Each row of a before or after table is a point. The points were changed in one or more steps. Then noise was added and the rows were shuffled. The steps act on columns, c1 being the first. What was done? A step turns or swaps two columns, mirrors them in a line or flattens them onto one, adds a multiple of one to another, or multiplies or shifts one. Angles are multiples of 10 degrees, from the lower column toward the higher: turns from -170 to 170, lines from 10 to 170 but not 90. Use the fewest steps. Two steps may share a column if one is a turn and the other turns, adds or multiplies; they go together, in the order done. Otherwise the lowest column goes first.

Before:
[[ 36 -39]
 [-11 -38]
 [-15  23]
 [ 16 -53]
 [  8 -24]
 [ 22 -45]
 [-22   1]
 [-50  -5]
 [-85 -29]
 [  6 -25]]
After (10 x 2):
[[-18  88]
 [ 53 -12]
 [ 50   4]
 [ 54  15]
 [ 25   5]
 [-29   4]
 [ 25   5]
 [-20  48]
 [ 26  29]
 [-13  18]]
Steps: mirror c1 and c2 in the line at 150 degrees

Before:
[[ 24 -14  52   4 -15  12]
 [ 44 -43  10 -38 -25  -4]
 [-56  37 -38 -11   0  10]
 [-19  51  -5   5  17  -1]
 [ 17  -2  51   4 -39 -41]
 [ 40 -30 -52 -58 -95  27]
 [-52  38 -48  37   5  41]
 [ -4 -14  23 -34 -22   4]
 [ 43  58   6   6 -10 -11]
 [-17  56  63  19 -11  -1]
 [ 32 -39 -61 -32 -55   7]
 [-61  28 -27   7   6  19]
 [ -9  57  -6 -11  -1  29]]
After:
[[-23   9  23  35   0   5]
 [-10 -15  53   7 -27  13]
 [-48 -10 -61  48 -40   6]
 [ -3  40   7 -43 -45 -11]
 [ -3  50  -8 -28   9  29]
 [-18  -8  11  56 -48  -4]
 [ -4  16 -28 -22  62  20]
 [-13  31  64 -49  14  -1]
 [ 14  36  -4 -36  23  -2]
 [ -4   7 -48 -53  51  41]
 [-11  36 -36 -17  56   9]
 [-35  -4  51  -1 -21 -42]
 [-86  13 -54  63 -56  26]]
Steps: turn c1 and c5 by -80 degrees; mirror c2 and c4 in the line at 160 degrees

Before, 8 rows:
[[ -22  -20  -11  -75  -67    9  -21   -7  -18]
 [  26   -5  -99   -5   19   30  -38    4  -27]
 [ -13    6   26  -52   17   14  -40    4  -11]
 [  47   28    3    6  -51    2  -75  -51   -9]
 [  -5  -15   21   15   33   51  -43  -17  -36]
 [ -12   -9   17    7   26   -4  -14   -4  -24]
 [ -39  -14    4  -15   -8   12  -51   17   -9]
 [ -10   47 -109   12   38   20  -30  -52   -2]]
After:
[[ -9  47   9  11  38  -8 -36 119   0]
 [-11  -9 -11   7  26  10 -12 -14 -24]
 [ -4 -15 -28  13  33 -33 -57  -9 -36]
 [-20 -21   0 -78 -67   0 -24  13 -18]
 [ 47  28 -47   6 -52  22 -71  21  -7]
 [ 27  -5  54  -4  18 -17 -45  82 -28]
 [-42 -13  12 -15  -6   6 -52 -12  -9]
 [-14   6 -10 -54  17   2 -40 -26 -10]]
Steps: turn c3 and c8 by -120 degrees; mirror c6 and c7 in the line at 100 degrees

Before, 9 rows:
[[ 21  79  18 -25  -7  20 -23 -60  25  25  -2  29 -89 -53]
 [ -8 -18  12 -13   6  -7 -33  -5   9 -32 -14  22   0  24]
 [ 28   8  22  10  30   0 -16 -43  21  30   6   7 -83 -43]
 [ 20  -3   4   7 -26  -4 -49 -36  60  16 -30  19  23   8]
 [-30 -33  30   1 -10  15 -33 -45 -12  -3 -27 -18  35  34]
 [ 12 -28  -8  -6 -20  32 -45 -15  19  -7 -64  10   0  29]
 [ 23 -46  20  14 -18   5   1  -8  -6 -42 -45  45  14 -17]
 [ 12 -36 -83  25  14  68  49  -1  23 -56  79   3  -7  12]
 [ -3  25  -5  31  48  75  29 -24  20 -43  26  50 -28  11]]
After, 9 rows:
[[ -7 -32  -6  31  29  15  29 -38  -1 -43  46  51 -29  75]
 [ 57  38  20  13   8  18   1 -13  25 -43 -48  44  15  -2]
 [-20   8  13 -12  12 -25 -34 -10  18 -30 -10  22   1   3]
 [ 30  12 -84  24 -29  13  50  -2  40 -56  75   5  -6  68]
 [ 28   9  -8  -6  14 -17 -44 -25  33  -8 -64   8  -1  40]
 [-75  34  28  -1   4 -26 -32 -72  11  -2 -29 -17  36  27]
 [ 49 -35   5   6  -8  -8 -48 -59  48  18 -40  19  22   0]
 [ 69 -19  21  10  23  38 -15 -69  11  30  20   8 -83 -14]
 [ 52 -76  18 -26  -5  55 -24 -97 -32  25  -5  29 -89   0]]
Steps: multiply c1 by 2.5; mirror c2 and c9 in the line at 110 degrees; turn c5 and c11 by 30 degrees; turn c6 and c14 by 70 degrees; multiply c8 by 1.6

Before:
[[ 27 -26 -37 -45 -12  51  -6 -45 -51  24  19  33  32 -17 -48  -4   5 -11
  -16  -9]
 [-19 -10 -20  25 -22  24  -2   5  28   2 -21  -3  35 -16   5  64 -16  14
   17  15]
 [ 18  25  16  32   1   5  20   3   4 -21   7 -14 -25  45  37   7  14  21
    2 -43]
 [-15   6   6  61 -16  13  38 -37  38   3 -10 -23  16 -21  16  35  -3 -10
   36  -8]
 [ 40 -37 -22 -18  -5  28 -16 -16 -69  10  -4  19  21 -48 -14  11  33 -14
   12 -12]
 [ -5  36  20  20  53  -4  78  27   1 -65  35  11  -3  42   7   5  17  58
   33 -51]
 [ 17   5   6   4  35  -6  49  18  29 -32   4   4 -13  22  26 -36  11  35
   23 -19]
 [ 12 -20 -77  -6 -29  13   0 -46 -27  21 -18  42  48 -16 -10  37  15  -6
   26  -1]]
After (8 x 20):
[[  2   8   5  59 -16  38  38 -36  38 -14 -11 -21  38 -24  15  34  -3 -10
   14  -6]
 [-32   7   6   5  35  22  47  18  29  18   5  22 -32   4  25 -37  12  33
   -6 -20]
 [ 11 -38 -22 -18  -5  12 -16 -17 -68  39  -4 -50  53  19 -16  10  34 -14
   28 -11]
 [ 22 -21 -76  -6 -29  26   0 -46 -28  13 -18 -18 120  41 -11  38  15  -5
   13  -2]
 [ 24 -26 -36 -44 -13 -14  -7 -45 -50  27  20 -19  80  34 -48  -3   5 -11
   51  -9]
 [-64  35  19  20  54  34  79  28   0  -5  35  43  -7  10   6   4  18  57
   -3 -50]
 [-22  24  15  32   2   1  20   2   3  16   7  46 -62 -15  37   7  13  21
    4 -43]
 [  3  -9 -20  24 -21  15  -2   4  29 -19 -21 -17  88  -2   4  63 -17  14
   24  13]]
Steps: swap c1 and c10; swap c6 and c19; swap c12 and c14; multiply c13 by 2.5

Before (8 x 48):
[[-42 -53 -14  44 -28  -4  57 -28  -7 -45 -43  21 -82  61   9 -15 -14   2
  -43  29 -46 -50  54  -4  39  50 -20  35  70 -41 -23  28   5   2  32 -33
  -45  10  47   2   5  18 -17 -16   3   1  32 -58]
 [-46   3 -26 -22  32 -32 -25 -57  27  18 -38  19  11  38  50  -7  -9  73
   44  -2  24  14  18  15  -4 -20 -19  20   8 -20  52 -35 -31 -13 -36 -12
   24  20  37  19 -23  38  25   0  -1 -12 -22  29]
 [ 56 -47  40  12  40  18 -29 -27  51  46   9 -25   7  57 -57 -52 -19 -19
  -43 -19 -73 -51   2  48 -21 -15  60  -5 -32 -37 -27  10  23  23  -3 -43
   58 -49  30  12  17 -13   8  38 -16  15 -35   8]
 [ -1  51  26  31  -3  -8 -44  11   5  25  18  40  15 -19   7 -22  22 -26
   62  38  -4  54 -43 -13 -28  13  29  37  29  46   7  44 -41  -6  19 -53
   34 -27  42  20  52   3 -34 -37  46  16  33 -62]
 [ -8 -47  47 -25 -14 -43  28  50 -12 -59   3 -71  21  -3 -11  -8 -61  63
  -52  55  37 -15  29  25  -3  24  65 -38 -37  21  61   9 -30  10  22 -12
  -35  30  19  44 -25  36 -29  29 -28  16  47  29]
 [-39 -21   7  27  67  52  47 -25 -42  -4 -27 -71  17 -22  19 -47   3 -13
  -24  -7 -47  58 -50 -22  11  27 -20 -52  28 -26 -33  51  36  40  -8 -47
  -21 -82 -17   3 -30 -45 -35 -33   1  14 -16 -47]
 [ -3  41  -4   6 -31  26  -7 -38   8 -39  27  19 -28   0  -3 -33  37 -19
   35  22  15 -13 -50  10  54 -24  56  37  17  51  61 -37   5 -10   8 -10
  -10   7 -40 -38 -10  -4 -30   3  48  61  -4 -53]
 [-19 -12  13 -22  36 -41 -28  55  36 -21 -18 -68 -11 -23 -39  10  -2 -20
   38 -28   0 -12  30 -59  15 -16   2 -12 -33 -23  56  54 -23  62  15  17
  -50 -37 -58  22   4  -6 -12 -41  -3 -23  -2  32]]
After, 8 rows:
[[-20 -14  16 -18  37 -41   8  55  39 -20 -17 -67 -11 -20 -42  11  -9 -18
   39 -26   1 -13  34 -64  21 -14  13 -14 -35 -19  60  60 -24  60  14  16
  -53 -37 -56  23   6  -4 -12 -39  -1 -20  -1  30]
 [-45   3 -22 -21  28 -33 -30 -52  28  22 -40  17   7  38  48  -3  -5  79
   44  -2  24  17  21   1 -18 -21 -65  22   6 -23  52 -35 -31 -14 -36 -15
   23  20  36  18 -23  37  26   2  -2 -14 -19  27]
 [-37 -21  12  27  62  52  52 -26 -43  -4 -29 -70  21 -19  17 -46   6 -12
  -20  -7 -45  59 -51   8  -4  24  62 -52  27 -26 -30  50  35  45  -6 -43
  -20 -83 -20   4 -34 -42 -32 -33   0  14 -13 -45]
 [  0  41  -8  11 -30  27 -12 -37   7 -38  25  19 -31  -2  -3 -30  41 -21
   34  22  14 -12 -50   6  71 -20  42  37  18  55  61 -34   3 -12   3 -11
  -12  11 -36 -40 -11   0 -30   2  51  63  -2 -50]
 [ 59 -45  44  12  38  20 -50 -28  51  47   6 -22   5  55 -55 -53 -17 -17
  -45 -19 -71 -51   2  30 -24 -16 -17  -7 -31 -41 -24   9  21  21  -5 -45
   56 -48  29   5  18  -8   9  39 -15  13 -31  11]
 [ -5  53  27  32  -7  -7 -31   9   5  22  18  41  13 -18  12 -22  24 -29
   59  41  -6  51 -44 -38 -37  13 -15  36  26  45   6  47 -40  -2  18 -52
   36 -27  44  22  51   6 -35 -39  44  13  30 -63]
 [-44 -54 -14  44 -27  -2  51 -27   0 -48 -40  21 -83  62   5 -17 -14  -1
  -46  26 -41 -47  56  31  94  51  55  36  72 -38 -22  25   7   1  31 -34
  -47  11  47  -1   4  14 -17 -19   7   3  28 -56]
 [ -4 -46  50 -27 -13 -37  15  49 -11 -54   0 -72  25  -3 -11  -5 -61  63
  -49  53  36 -18  29  34 -15  26  83 -40 -38  15  65  11 -28   6  23 -13
  -30  30  19  46 -27  36 -33  27 -30  18  49  26]]
Steps: turn c7 and c24 by 30 degrees; add 1.5 times c7 to c27; add -0.7 times c13 to c25

Before, 11 rows:
[[ -9  42  39 -19  34 -63 -18 -11 -68 -28  -5  -9 -38  11 -40   4  -3 -23
  -66  11  25  64 -26   4   3  15   8   1 -46  19 -65 -10 -11  44   9  38
   10  23  -5  33 -29  43 -51 -39  -4 -39  12 -45   0 -24 -31  50  -3   3
    8  -3 -37  -4  29 -16 -31  45   9  21]
 [-35 -22  39 -30  35  -1   5  -2 -40   2  37 -13  -5  -9 -43  -7 -37 -14
   -5 -19  -9 -58 -23 -31  -1  64  14  10  67 -22 -66 -45  20  70 -34  11
    0  -9 -10   8 -60  21 -36 -10  -2  -3  71   1 -58  38  -6 -14  41  -4
   38  57 -24   8 -28 -56   4   2  20  -6]
 [ 18  -5  76  17 -10 -69 -20  44  -9  16  35  19 -12  11  31  37  43 -48
  -14  41 -29   0  11 -23  -9  30  43  10  12 -10 -27   9  69  21 -22  89
  -52 -58 -10  19  17  34  74  32 -62 -22 -14  -1  -6  18   4  -4  24   0
   15 -34  37 -51 -40  51 -21 -35 -34  -1]
 [-53 -12  38 -10 -18  11 -12  56  49 -13   5 -39  22  20  -2  45 -39 -17
  -67  29  -6  21  43 -11  -3  78  72  37  17 -65 -52 -42  47  31  50  39
   11  -1  56  37 -47  65 -12  22 -18  18  44 -77  26   2 -22  -8  93 -13
   -4 -42   8 -61   3  58 -10   2 -12  -7]
 [-47 -47  62  61 -19 -30  -3  -5  17 -42 -52  41 -19  29   7   9  54 -28
   14   9 -14 -42 -13  51 -17  23  -8 -44  18 -48  43 -15   9  29   6  20
  -26 -25   6 -22 -76  17 -17  31  50 -16  31 -13 -49  46  14 -51  14 -10
   41 -10  -9   8  34  34 -13  21 -13  61]
 [-64   4 -46  33 -54 -11  45  -7  11  37  -3  13  62  37  54  -4  -3   8
  -27  -8 -11 -44  74  17   8   4   7  25  11  51  36 -12  53  33  -2   5
    5 -16  -6  31  56   5 -19  59  77  10 -18   7   0   8 -32 -55 -17   9
    4  -9 -52  -7 -13  23  30  36 -98   6]
 [ 68  28  42  -5  47 -29 -14  44 -10  34 -32  17  34  -1  56 -24 -18 -56
   -8  34 -37 -22 -37 -11  19   1 -24  51  -7   4 -36  49  23  20  24 -22
   13   8 -23  24  20 -24  32  22 -38  -8  44 -89  -7   5  16  60  42 -25
  -38  16 -80  74 -25 -25 -30   5 -20  38]
 [-21   9  19 -16 -16 -34  41  10 -70  19 -34  73  -3  50  48  19 -50  10
  -38  73  -8 -18 -45 -32 -22  -5  16  18 -25  -2  -4  58  -3  16  10  -7
   -5 -24  48  13  17 -20 -30 -11  33  -2 -34 -43  26 -17  11  44  35  16
   44 -39  -4  -3  80 -84   7  -2 -64  -6]
 [-28 -23 -18 -39 -32   3  -7  58  34   5  71  38 -15 -14  27  28 -15 -27
    4   0 -32 -13 -33 -17   1  34 -22  50  51   4 -36 -39  -7 -10 -16  58
   42 -37  -5  20 -13  27  -2 -18 -59  14  16  53  90  43 -10  -1  61 -19
  -84  56 -21  -5  16 -34  59  23  -8 -38]
 [-31 -14  -6 -44  41  50  52  16 -13 -11 -14 -21  79 -62  28 -51  54 -29
  -29   2  -7 -21  49  21  19  23 -91  22   7 -34  66  18 -37 -21 -55   7
    8 -43 -24  -6  -6  26 -35   2  17 -69  32   9 -13   0 -20  27  16  56
    9  32 -50 -10 -24  -5 -73  37  11  34]
 [ 43  32  53 -20 -30  -7  57   0  26 -14  16  31 -22 -16 -38  36  29  37
   41  11  16 -53  30 -10  52  -3 -21  14  27 -38 -18  74 -76  49 -34  34
   27  31  47  19  -2  -5  16  10  11 -10  50 -11  17  16  -3  28  36   5
  -15  29  19  23 -18 -15  10  26 -13  18]]
After, 11 rows:
[[  17   -4   76   17  -11  -71  -21   43  -11   14   33   18  -13   10
    33   36   44  -51  -13   40  -29   -1   12  -23   -8   31    4    9
    12   -8  -50   10   70   21  -22   91  -52  -60   -9   20   14   34
    74   33  -62  -21  -13   -2   -7   20    4   -5   23    0   17  -34
    40  -52  -43   52  -23  -33  -34    2]
 [ -29  -22  -16  -36  -28    3  -10   59   36    5   72   38  -15  -17
    26   28  -13  -30    4   -1  -33  -14  -34  -15   -1   36  -43   54
    49    1   -6  -39   -6   -8  -15   56   40  -38   -6   18   -9   26
    -2  -17  -58   13   13   53   90   46  -11   -4   60  -17  -81   51
   -20   -5   17  -36   58   21  -10  -39]
 [ -53  -12   38  -12  -21   11  -12   56   47  -14    2  -40   23   23
    -3   44  -36  -15  -67   31   -6   20   44  -13   -4   79    9   36
    16  -64  -87  -42   47   31   52   42   10   -1   55   35  -47   67
   -11   22  -16   20   43  -75   23    2  -22   -9   92  -13   -3  -43
     9  -64    3   57   -9    4  -11   -9]
 [  41   32   55  -19  -29   -7   56   -3   27  -13   14   31  -20  -17
   -39   36   32   38   42   16   17  -50   29  -10   53   -1  -30   15
    24  -38    4   75  -77   50  -35   34   25   31   43   19   -2   -6
    17   11    9  -10   51  -13   16   15   -1   27   38    6  -14   32
    18   20  -19  -16    9   24  -15   17]
 [ -36  -21   39  -30   37   -1    7   -4  -42    2   34  -16   -4  -11
   -43   -7  -37  -15   -8  -21   -8  -56  -23  -29   -4   63  -44   13
    68  -26  -52  -46   19   69  -34    8    0   -8  -11    8  -59   20
   -35   -9    0   -3   70    1  -58   38   -4  -14   40   -6   38   58
   -22    9  -26  -56    2    0   22   -8]
 [ -22    9   18  -16  -16  -33   40    8  -71   18  -36   72   -2   47
    50   17  -50    6  -37   73  -10  -18  -44  -31  -22   -7    7   18
   -25    0  -15   58   -3   16    8   -7   -5  -23   48   13   16  -19
   -29  -12   36   -3  -31  -44   26  -16    9   42   34   16   46  -39
    -6   -4   80  -86    9   -1  -65   -3]
 [ -29  -17   -6  -48   41   53   51   18  -14  -10  -16  -19   78  -61
    29  -52   51  -31  -29   -1   -8  -25   50   22   19   22   -6   20
     6  -29  113   20  -38  -22  -57    7   10  -43  -23   -6   -5   23
   -35    4   18  -67   32    9  -14   -1  -22   28   19   58   11   32
   -51   -6  -25   -4  -73   39   11   37]
 [ -47  -49   60   60  -20  -31   -3    0   16  -43  -52   41  -18   28
     6   11   54  -28   17   11  -14  -42  -15   50  -18   22   29  -43
    19  -45   32  -17    7   31    7   18  -25  -23    7  -19  -76   18
   -18   31   49  -16   31  -12  -49   47   13  -50   14   -7   40  -11
   -10    8   35   34  -10   21  -14   61]
 [  69   26   44   -4   45  -29  -16   42   -9   33  -30   17   35    2
    54  -24  -17  -59   -9   34  -39  -22  -35  -12   19   -1  -42   50
    -5    6   -3   51   20   21   24  -22   15    8  -28   23   20  -22
    32   20  -34   -7   44  -87   -5    5   15   59   43  -25  -39   19
   -81   72  -27  -27  -31    3  -22   38]
 [ -10   41   41  -21   34  -65  -18  -10  -70  -28   -6   -9  -35   14
   -39    3   -3  -23  -68   10   22   64  -26    4    0   13  -43    0
   -46   19  -49  -13  -13   43   11   38    9   24   -4   31  -29   44
   -51  -39   -3  -38   11  -46   -1  -22  -31   54   -3    2    6    0
   -36   -5   31  -15  -30   46    9   20]
 [ -63    4  -45   34  -52   -8   44   -7   11   33   -2   12   61   36
    55   -4   -3    8  -27   -9  -11  -42   74   16    7    6   33   24
     9   51   18  -12   54   33   -3    6    5  -15   -8   32   56    5
   -18   59   76   10  -18    8    1    8  -30  -54  -16   10    4   -7
   -52   -9  -11   24   28   34 -100    7]]
Steps: turn c27 and c31 by -50 degrees
